Each row of a before or after table is a point. One or more steps were done to the points. Then noise was added and the rows were shuffled. The steps act on columns, c1 being the first. Name the steps. A step turns or swaps two columns, mirrors them in a line or flattens them onto one, adds a multiple of one to another, or multiplies or shifts one. Angles are multiples of 10 degrees, from the lower column toward the higher: turns from -170 to 170, lines from 10 to 170 but not 90. Use the fewest steps. Two steps may share a column if one is a turn and the other turns, adds or multiplies; they go together, in the order done. Otherwise the lowest column goes first.
In the rows, zero is written as 128.

Before (10 x 3)
[[ 70  88 122]
 [127 162 118]
 [175 154 147]
 [189 180  97]
 [ 98 155 115]
 [148 106  80]
 [118  98  76]
 [151 151 139]
 [155 110 150]
 [116  90 107]]
After (10 x 3)
[[153 131 156]
 [ 70 113  89]
 [125 160 147]
 [ 98 153 146]
 [116 161  77]
 [175 123 162]
 [155 100 123]
 [116 123  83]
 [189 178 160]
 [146 159  85]]
Steps: turn c2 and c3 by 60 degrees

Before (13 x 8)
[[160 142 138 183 129 113 132 128]
 [ 95 207  65 147 125  91 124 111]
 [168 103 157 144  66 140 155  93]
 [110 122 187 199  75 118 148 123]
 [148 166 124 156  75 121 111 131]
 [113 156  95 122 114 155 118 131]
 [116 146  68 141 116 109 142 114]
 [148 140  96 139 113  71  99 109]
 [140 144 132 103 132 111 141 122]
 [104  97 169 193  86 148 150  97]
 [114 152 145 163 130 130  79 133]
 [138 150  93 138  82  95 107 176]
 [111 164  78  86  89 116 120 121]]
After (13 x 8)
[[117 180 179 147  66 119 117 121]
 [174  59  84 147  44 148 118 122]
 [108 122 188 150 109 142 109 116]
 [ 94 121 147 143 105 100  70 109]
 [126 139 197 209 124 124  90 112]
 [109 114 123 174  44 112 121 131]
 [101 126 154 153  55 109  95 176]
 [108 105  83 111  30 154 141  92]
 [149 104 120 162 131  79 129 133]
 [104  81 103 161 129 131 113 129]
 [124 144 163 152 106 118 156 131]
 [169  56 105 121  61 150 149  96]
 [119 157 118 135 134 140 111 122]]
Steps: turn c1 and c3 by -150 degrees; turn c2 and c4 by 70 degrees; multiply c5 by 1.6; swap c6 and c7

Before (11 x 14)
[[115 173 155 128 189 129 113 141 120  45 127  84 124 169]
 [182  92 179 140 111  84 134 137 167 169  76 141 150 137]
 [137  98 166 156 148 116 120 112 137 146 142 132 133 159]
 [115 116 153 124  94 173 161 160  78 101 146 129 150  51]
 [153  97 113 125 120  90 147 157 129 153 139 125 161 130]
 [132 112 151 141 146  87 100 156 126 152 104 170 145 126]
 [109 165 153 154 186  99  90 143 110  89 142  41  99 136]
 [ 94 131 170 103 116 124 208 141  90 137 141 133 140  76]
 [138 105 182 114 133 104 109 174 156 164 140 127 159 141]
 [ 84 125 162 102 159  97  95 116 111  61 120  63  93 167]
 [108 103 141  97 140 179 197 160 116 106 138 145 110  33]]
After (11 x 14)
[[120 104 181  89 122 102 109 155 157 127 166 125 150 139]
 [116  92 181 131  74  83 136 143 168 190 149 139 158 137]
 [156 129 169 100 151 124 207 121  90 118 140 134 121  74]
 [ 82 176 156 120 169 129 114 138 122 103  49  83 125 169]
 [127 102 140  84 150 180 196 132 117 110 112 144  89  34]
 [162 118 154 106 122 174 158 151  79 104 107 131 147  52]
 [110 113 152 120 135  87  99 158 126 159 144 170 154 124]
 [ 88 166 152 138 175  97  89 155 109 100  97  43 118 135]
 [122  95 116 106 103  90 147 149 130 124 156 127 158 129]
 [126 122 164 115 183  98  95 101 110 113  62  65  74 167]
 [105  98 166 160 128 116 119 135 139 123 150 133 151 157]]
Steps: mirror c1 and c5 in the line at 120 degrees; add 0.7 times c4 to c13; turn c4 and c8 by 40 degrees; turn c10 and c11 by 70 degrees

Before (10 x 24)
[[130 140 126 150 142 154 116 131 139 109 124 117 112 108 100 127 113 121
  147  93 150 156 117 165]
 [147 137 126 137 150 109 114 135 141 151 121 128 124 107 105 110 107 133
   71 120 146 122 144 122]
 [139 122 102 128 138 170 165 160 139 111 134 123 124 121 111 126 123 118
  127 112 150 121 131 137]
 [138 109 138 132 144 131 106 149 114 116 135 127  95 145  93 134 108 128
  148  80 144 127 125 118]
 [131 172 139 128 148 121 112 151 101 155 140  79 128 120 180 122 106 142
  121 119 154 152 132 136]
 [163 172  93 125  63 114 134 132 141 112 133 136 127 134 249 128 133 134
  138 125 149 116 118 122]
 [129 154 139 157 127 136 102 146 151 126 135 133 119 147 104 153 160 120
  105 128 140 148  65 143]
 [154 172 117 160 136 140 104 143 136 156 134 128 112 117 103 114 128 161
  134 107 124 122 131 118]
 [148 135  96 173 144 111 162 151 114 108 121  96  97 104 100 129 119 150
  131 118 152 135 122 141]
 [134 156  72 149 146 114 114 136 151 186 117 136 124 140 111 118 169 113
   90 133 115 133 123 147]]
After (10 x 24)
[[145 134 126 140 142 101 112 114 144 147 120 129 143 100 103 110 107 129
   74 121 140 134 141 121]
 [129 140 124 151 154 153 118 147 139 115 126 116 156 112 101 129 116 120
  148  93 137 142 120 166]
 [139 122  99 125 132 175 167 162 139 141 137 123 145 117 110 130 124 121
  128 109 141 127 133 139]
 [128 173 140 129 153 134 113 120 105 163 141  81 146 118 181 123 105 143
  118 122 147 142 129 137]
 [164 171  96 123  74 119 134 138 142 121 131 133 141 137 247 129 135 134
  134 121 145  97 118 122]
 [155 174 115 164 132 149 105 117 137 157 136 133 138 117 102 116 125 160
  135 109 116 130 132 116]
 [138 108 136 132 143 137 108 152 113 136 137 128 162 152  95 137 111 130
  149  81 121 135 124 119]
 [129 155 143 159 137 145 103 140 151 142 135 131 143 141 107 149 161 118
  103 129 133 134  66 143]
 [149 136  93 172 143 103 161 157 113 132 121  98 170 105 102 128 118 149
  135 118 127 137 124 143]
 [130 157  70 147 145 101 114  89 153 173 119 137 128 134 108 117 169 115
   88 134 118 140 125 145]]
Steps: flatten c5 and c22 onto the line at 30 degrees; add 1 times c11 to c6; turn c8 and c10 by 50 degrees; mirror c13 and c21 in the line at 70 degrees; turn c14 and c19 by -10 degrees
